Each row is a point. To make a cloud, some directions were put in groups of two or more. Within a group, all points are equally far from the middle, so they leave a hole (a ring in 2 directions, a hollow ball in 3). The other directions are filled evenly. Then the cloud was stretched, turned, moved and blurred a little. Count the holes, and give their numbers of directions, smallest first.
In the rows, zero is written as 128.

Cloud (21 x 3):
[[165 150 160]
 [146  92 115]
 [ 95 119  38]
 [105 124 188]
 [167 103 105]
 [165  92  53]
 [ 64 156 142]
 [153 169 168]
 [131 155  73]
 [151 174 175]
 [126 158 162]
 [117 117 163]
 [ 71  90  79]
 [171 105 137]
 [ 62 176 183]
 [177 173 133]
 [116 108  60]
 [ 85 132  69]
 [137 192 129]
 [117  98  82]
 [169  82  92]]
Holes: 0

Cloud:
[[214  98 184 106]
 [ 63 133 109 102]
 [107 154  98  83]
 [ 68 120  64  68]
 [146 144 147 127]
 [131 132 112 125]
 [119  74 186 157]
 [168  66 125  85]
 [ 70  95 104  43]
 [108  60  88  72]
 [150  88 132  74]
 [140 101  85 116]
 [165  63 198 124]
 [134 113 153 148]
 [142 135  70  66]
 [ 96 118  73 129]
 [120  66  77 124]
 [100 136  73 175]
 [ 70 171  99 160]
 [126 103  85 162]
 [104  77 199 102]
 [114 153 140 147]
 [169 133 104  50]
 [113 127 119 110]
 [ 45 180 126 185]
 [140 127  73  60]
 [114 155 154 124]
 [ 72 157  89 156]
 [116  87 137  69]
 [161 154 134 192]
 [101 128 191  94]
 [ 74 132 186 100]]
Holes: 0

Cloud (29 x 4):
[[100  70 166 133]
 [138 117 205 135]
 [166 158 107 164]
 [ 73 137 183  75]
 [ 47 131 112 101]
 [153 106 118  87]
 [130  90 111 161]
 [ 97 116 100 181]
 [ 66 135 177  78]
 [113 199 144  87]
 [127 206 110 110]
 [ 63 159 168  90]
 [ 99 144 191  68]
 [124 195  86 112]
 [135 151  79 169]
 [179 125 125 138]
 [148 164 172 165]
 [ 89 122  99 180]
 [ 48 146 123 145]
 [137 183  83 151]
 [ 93  97 198  90]
 [152 164  92 166]
 [158 170 100 164]
 [110  91 196 143]
 [ 72 112 106  80]
 [ 80 126  92  81]
 [ 52 158 157 106]
 [ 54 120 159  83]
 [121 201 146 144]]
Holes: 2 (2, 2)

Cloud, 56 rows:
[[180  77 122 159 152 162]
 [ 71 150 185 133  98 138]
 [137 153  66 118 175 109]
 [125 106 140 190 120 131]
 [170  57 125 173 119 128]
 [ 53 153 168 139  91 112]
 [188 123 118 171 165 134]
 [160  69 102 177 173 140]
 [212 122  91 124 151 163]
 [ 52 100  98 124 166 131]
 [169 156 107 136 109 184]
 [180 194 141 100 175 166]
 [120 170 109  53 148 169]
 [141 152  91 123 184  87]
 [134 153  55  84 119 132]
 [113  69 122 118 194 111]
 [ 70  88 104 160 119 133]
 [134 116 145 131  62 200]
 [152 193 140 110 104 103]
 [129 176 139 175 106 161]
 [109 126 147 175  76 153]
 [136 123 167  74 198 150]
 [159  95 123 147 174 193]
 [ 87 141 119 187 121 156]
 [116 190  81 130  84 100]
 [157 185 130  90  58 113]
 [145 104 174 105 176 221]
 [145 171 137 191 155 115]
 [107  98  69  71 178 134]
 [165  78 182 114 102 132]
 [195 123 108 169  98 118]
 [ 90 128 164  99 212 152]
 [ 85 134  83 110 191  87]
 [142 134 183 156  71 174]
 [ 72 141  98 104 120 101]
 [129 197 140  90 209 142]
 [122 154 118  66  78 136]
 [180 129 189 124 128 221]
 [145 139 180  43 168 198]
 [134 134 142  44 106 182]
 [157  53 155 142 110 105]
 [153 105 185 173  98 136]
 [ 75  96  79 116 175  86]
 [ 54 114 126 175  79 119]
 [ 66 167 187 113 148 139]
 [205 118  68 124 142 124]
 [ 97 108 164 138 118 132]
 [110  77  90 206  86  98]
 [144  78  80 207  80  93]
 [ 94 126 177 175 134 140]
 [ 90 174 103  74 167 147]
 [191 101  75 153  39 147]
 [106 169  95 118  62  73]
 [143  60 115 167 163 142]
 [105 189 153 119  95  78]
 [190 150 176 148 122 187]]
Holes: 1 (2)

Cloud:
[[177 185 143 213  51 131]
 [ 81 201 150 138  72 170]
 [179 130 137  81 102 121]
 [136 171 189 121 139 125]
 [178  95 110 133 135 128]
 [159 161  57 164 132 136]
 [198 133 160  87 131 161]
 [121 160 176 118 136 160]
 [146 194 124 145 134 134]
 [ 87 109 175  58  99 148]
 [ 40 106 119 166 111 125]
 [186 205 137 116  60 133]
 [ 81 137 112  77 137 109]
 [ 76  72 101 145 101 141]
 [197 194 139  86 120 160]
 [125 217 102 191  88 101]
 [179  68 118 110 153 154]
 [149 183 176 128  92 179]
 [111 149 138  50 133 120]
 [175 166  92 175  72 115]
 [129 119 116 195 111 135]
 [ 90 200 176 159  84 158]
 [119 141 119 110  49 132]
 [132 159 110 115  57 195]
 [119 188 106 154 113 101]
 [ 71 119  76 162  68 123]
 [122 157 136 148 142  98]
 [106  65  94  79 103 157]
 [168 125 147 139  93  95]
 [ 98 123 152 138 161 136]
 [100 141  53 109 132 127]
 [105 116 138  44 115 181]
 [ 70 124 187 110 140 141]
 [109 104  93 117 181 179]
 [ 94 100 172 146  67 132]
 [ 75 182 100 138  99 181]
 [ 65 126  68 164  74 126]
 [ 78 144  78 204  67 154]
 [152 147 143  78  79 118]
 [151 151 151  93  71 108]
 [167 238 193 176  54 154]
 [146 201 186 184  35 158]
 [ 90  90  75 158 114 164]
 [172 166 139  54 134 142]
 [140  91 132 140 106 164]
 [138  85 124 155 149 108]
 [147 162  87 135  47 128]
 [116 151  58 107 139 129]
 [117 174 106  65 121 142]
 [109 140 184  81  65  94]
 [165 195 160 141  40 100]
 [ 99 128 140  30 129 133]]
Holes: 2 (2, 2)

Cloud:
[[159 119  99 136  24 173 140 118]
 [202 139 114 146 112 148 150 191]
 [145 154 117 137  32 142 125 141]
 [169 148 124  70 119 125 133 157]
 [212 106  91 128  74 121 140  92]
 [137 120 132 166  76 163 153 156]
 [137 221 137 123 114 145 169 136]
 [137 133 135 129  91  59 171  92]
 [173 147  71 143 131  93 120 116]
 [ 77 133 159 120 221 141 152  99]
 [167 147 123 144 185 130 121  83]
 [139 201 112 101 100 148 127 151]
 [114 179 168 124 140 108 158 118]
 [125 143 104 150  64 167 112 102]
 [125 206 117  97 155 137 121 167]
 [ 99 184 104  66 141 120 170 104]
 [116 143 126 170 107 125 198 101]
 [151  79 125 188  40 133 108  85]
 [147 121 112 149 102 125 123  76]
 [174 111 175 123 103  69 145 138]
 [166 185  72 144 137 162 137 139]
 [119 107 111 178 119 119 133 162]
 [172 134  87  79  99 155 161 115]
 [117 222  85 109 170 119 123 137]
 [174  69 126 186  80 164 120 122]
 [142 160 119 114 140  89 105 115]
 [108 179  98 143 147 138  79 117]
 [111 212 118 101 180 141 160 126]
 [175 100  84 140 102 129 163  84]
 [146 176 139 133  67 178 133 122]
 [166 108  97  82 112 130 125  96]
 [ 95 198  86  88 134 128 191 158]
 [ 78 180 180 175 181 116 137 165]
 [154 160 141 152 180 146 114 148]
 [158 115 107 135 197 107 168 136]
 [130 180 101  86 128 111 162 100]
 [142 141  86 128 185 162 175 160]
 [112 152 115 211 170  94 137 119]
 [117  90 118 130  50 137  89 112]
 [104 148  86 150  88 115 155 155]
 [197  58 175 154  33 134 108 131]
 [158 187 133 140 105 102  84 128]
 [ 99 195 119 108 221 116 119 158]
 [120 172  95 155  80 113 158 146]
 [170 191  89 107 112 145 160  97]
 [153 110 175 146  61 201 160 125]
 [124 105  92 148  96 104 136 133]
 [ 92 186 104 118 205 137 182 101]
 [133 147 137  92 168  93 119 144]
 [117 166  97 143 212 140 209  79]
 [168 147 146 171  44 186 148 124]
 [159 154 123 104 117 152 119 188]
 [131 153  71 142 122 124 175 170]
 [132 171 142 194  70 131 172 142]
 [190 127 166 117 114 131 120  91]
 [145 183 124  89 111 115 132 100]
 [141 145 153 148 172 169 178 130]
 [149 198 115 128 156 100 173 152]
 [ 72 189 106 154 182 141 123 122]
 [181 164  83 168 137 104  98 116]
 [130 164 105  88 180 120 140 106]
 [131 173 134 127 187 129 183 137]
 [164 152 128 193  65 194 142  87]
 [ 89 194 149 139 204 139 189 185]
 [164 142 143 140 122 133 174 116]
 [160 141 112 161 166  89 176  79]
 [108 102 111  89  50 114 163 114]
 [126 167 129  69 159 147 188 127]
 [142 110  95 151 113 101 116  62]
 [156 208 149  93 153 149 180 133]
 [124 148 129 150 249 131 158 175]
 [158  91 124 142 110 140  92  99]
 [172 168 112 112  92 149 130  69]
 [163 114  87 140 135 163 158 176]
 [120 128 131 117 146 198 109 139]
 [100 188 112 103  95 163 154 129]
 [133 162 131  93 159 140 121 175]
 [195 153  95 106  87 119 161 146]
 [139 115 170 149  65 144  98 173]
 [119 141 114 132 107 143 170 218]]
Holes: 0

Cloud (79 x 8):
[[100  90 190 142  87  77 100 137]
 [ 84 161 115 138  94 191 122 156]
 [168 101  79  82  92 172 175 145]
 [105 208 130  87 135 132 141 145]
 [ 52 105 132 106 138 100 184 130]
 [146  90 193 127  92  79  48 124]
 [141  44 113 150 136  81 116  70]
 [209 157 132 130 126 162 162 128]
 [165 107 120 188 101  76 102  71]
 [186 113 175  80  97 110 121 111]
 [116 121 124 117  49 104 191 153]
 [143  96  81 177 167 140 140 110]
 [ 68 129 116 107 163 106 112  40]
 [150 137 191 114  82 103 133 121]
 [129 142 170 118  71 151  96 113]
 [ 99  75 174 141 118  43  55  90]
 [182 178 120 139 119 139 154 112]
 [201 140 158 104  96 143  89 108]
 [116 135 192  73 161 112 155 113]
 [117 112 151 114 113 140  17  92]
 [ 55 129 134 120 120 121 171 143]
 [123  70  94 156 111  61  86  78]
 [ 59  89  99  57 152  97 103  96]
 [162  99  79 173 109 143 129 101]
 [170 151 103  97 132 156 115 218]
 [147  71  81 131 147  45 156 110]
 [104 158 146 149  77  86 126 109]
 [110 102  93 192 117  57 164  85]
 [197 141 145 139  82 104  82 136]
 [128  21 162 178 111  89  98 114]
 [ 80 134 114 126 134 145 153 192]
 [167  89 143 118  80  94  64  79]
 [107 166 102 172 166 128 182 128]
 [102 167  96 176 106 120 132 116]
 [ 93  84 171 100  85  63  71  88]
 [ 81  96  98 111 177 109  86 108]
 [ 76  92 157 139  84 132 133 137]
 [108 155 168  81 200  58 123 109]
 [140 177 104 122 163 195  99 175]
 [166 163 128 192 142 125  79 113]
 [ 77 122 119  94 116 132 104  50]
 [ 94 180 113 114 125 208 121 115]
 [182  90 132 200  87 164  97 198]
 [150 201  78 153 111 102 179 179]
 [ 59  91 126 144 141 109 147  86]
 [101  92  76  75 124  90 153  74]
 [ 30 122 107  91 138 116 142  78]
 [187  71  97 148  99  95 125 104]
 [100 108  76 152 176  63 134  59]
 [221  84 133 164  94  89  85 161]
 [168 153 131 140  79  66 115 186]
 [152 142 159 116 186 134  97 165]
 [ 95 100 123  98  62  76  61  93]
 [203 128 111 191 111 106 146 187]
 [104 148  79  54 141  50 101  92]
 [114  74 130 157 133  67  46  78]
 [134  93  50  97 132 164 174 167]
 [ 82 136 142 124 119 155  59 145]
 [180 121  94 171 121 156 172 199]
 [143 163 149  92 112  95 182  98]
 [184  52 126 188  95 116  48 129]
 [199 106  86  92  76 128 146 185]
 [ 50 145 128 137 118  82 183 146]
 [124  77  91  82 156  52 154 125]
 [136  57 141 131 154  24  91 124]
 [177 138 142 119  85 130 131 219]
 [155 173 166  73 166  96 146 100]
 [135 170 164 171 142 156 118 105]
 [ 88  55 160 127 117  64  67 113]
 [134  54 140  79  94  40 131 119]
 [126  75 159 134  64 105 169 153]
 [157 114  50 129 149 148 153 178]
 [106 124 130  76 200 123 170 118]
 [151 162 141  86  99 146 170 122]
 [108 172 151 110 130  85  93 155]
 [170 128  85 131  93 169 147 244]
 [160 114 102 153 130 158  70  62]
 [111 201  42 126 156 128 197 160]
 [146 154  74 140 103 152 206 198]]
Holes: 1 (6)

Cloud (103 x 9):
[[140 171  77 126  94 138 135  85  89]
 [147 134 171 167 169 161 120 139 125]
 [174 103 110  89 142 143 189 144  77]
 [111 109  90 135 173 182 168  89 196]
 [180 128  63 218 138 130 140  81 131]
 [155 142  78  86 188 125 122  98 155]
 [ 94 134  58 143 139  94 156 187 129]
 [ 73  97  84 123 179 186 107 146 130]
 [100 119 108 210 146  96 114 154 183]
 [ 57 150 139 138 161 121 136  85  90]
 [134 156 131  90 103 127  90 127  91]
 [ 71  67 101 179 142 159 142  88 146]
 [177 118  98 127 185  87 139  97 165]
 [ 94 118  88 145 137 161 186 180 106]
 [104 134  93 103 115 122 110 100 182]
 [125  79 113 179 119 118 160 113 177]
 [145 181 130 152 116 160 125 162 124]
 [123 110  42 143 170 146 126  70 157]
 [188  82  72 150 144 176 162  91 141]
 [ 95 120  96  81 171 120 131  82 145]
 [151  98 153 142 189 107 128 114 173]
 [ 78  82  84 134 155 113 154 114 162]
 [138 149  87  90 157  91  51 161 140]
 [131 143  59 170 114  83  84 171 119]
 [184 101 104  75 172 100 145  97 179]
 [ 83 106  63 158 130 154  81 155 177]
 [173 166 115 165  61  99 118  47  75]
 [142 121  81 177 138  93 157 113  65]
 [ 92 123 130 139  78  97 126 107 150]
 [109 146  78 120  98 150  91 150 108]
 [123 130  40 127  91  85 147 137 128]
 [114 146 101 135 116 145 186  37 112]
 [ 93 180 126 145 182 127 127 124 118]
 [ 58 116 166 115  86 127 156 144 131]
 [142  68 113 153 119 178 136  44 109]
 [118 115 119  75 213 118 143 162 107]
 [ 99 150  84 109 161 182 123  80 194]
 [114 108  47 172 148  95 109 112 123]
 [164 123  95 216 133 152  75 106 170]
 [ 84 100 142 144 102 142 136  89 192]
 [142 169  74 168 117 178 146 117 117]
 [128  92  94 130 118 152 134  21 181]
 [196 106 113 139 155 168 103  80 123]
 [176 179 116 107 131 141  75  87 159]
 [ 84  98 123 166 196 136 154 155 147]
 [151  94 117 195 155 106  70  73 109]
 [159 150  54  91 153 163 209 110 150]
 [143 124  75  58 134 103  65  98 134]
 [ 94 107 125 177  74 137 127 112  98]
 [127 134  54 119 178 165 176  97 172]
 [154 114  58 137  66 155 102 119 138]
 [200 132 115 162 147 102  97  33 128]
 [159  91 109 151  92 170  98  91 119]
 [121 112 129  75 183 114  75  92 164]
 [ 81 127 105 172 132  75 124 135 169]
 [143 106 101 179 143 187 171 131 160]
 [218 149  80  57 115 132 100  77 136]
 [175  76 101 148 154 110 119  70 160]
 [124 140 121 174 111 137  53 145 191]
 [ 93 149 187  96 139 132 157  96  72]
 [ 87  80 119 159 166 169 114 158 158]
 [144 121  86 128 148 141 186 156  86]
 [130 155 134  93 107 140 176  90 121]
 [143 136 120  76 102 158 172 149 138]
 [107 110 150 209 148 153  74  73 138]
 [150 128  90  95 115 107 123 153 173]
 [ 47  94 111 158 155 136 188 126 104]
 [151 164 158 115 165  99 137  95  78]
 [193 144 103 180  93 151  82 103 143]
 [132 128 110  65 194 168 119  89 114]
 [ 91 100 138  96 138 104 105 103 167]
 [ 85 106 120 178 151 156 103  88 196]
 [136 168 104 144 116  97 105 143  67]
 [166 153  56 128 137 172 149  81 187]
 [ 63 141 135 106  89 144 143 145 154]
 [ 88 141 110 149 172  82 132 129 167]
 [107 170 133 124  78 112  70  96  86]
 [ 91 148  96 153 151 105  99  46 139]
 [ 89 114 151 159 129 113   7 125 107]
 [115  92  84 156 135  76 127 136 114]
 [199 139  72 178 125 121 191  94 174]
 [120 179 139 156  91 131 104 164 121]
 [183  96  43 161 112 177 175 107 116]
 [160 163 161 131 125 116  55  69 161]
 [ 94 147 128 178 162  97  90 133  74]
 [117 137 159  76 105 166  87  78 162]
 [196 150 133 128 119 110 112  37 121]
 [ 95 132 127 102 193 113  61 116 156]
 [165 121  68 186  79 104 103 129  90]
 [100 139 141 135 166 142 143 111 206]
 [151 130 191 168 136 114 125  54  80]
 [196 108  77 113  94 180 116 105 169]
 [164 124  84 169  44 101  86  79  97]
 [ 92  96 161 201  94 137  88  97 126]
 [ 78 151 145 179 142 154 139  95  89]
 [120 159 132 113 121  85  26  64 143]
 [175  71  61 162 116 131 183 141 181]
 [184 106 153 168 104 133  51  61 120]
 [ 81 118 136 196 156 130 172 102  99]
 [193 129  89 209 140 137 137 113 156]
 [150 126  89 218 106 155  72  82 181]
 [136  91  82  99 126 103  71 121 133]
 [167 187 126 132  97 144  52 114 112]]
Holes: 1 (4)
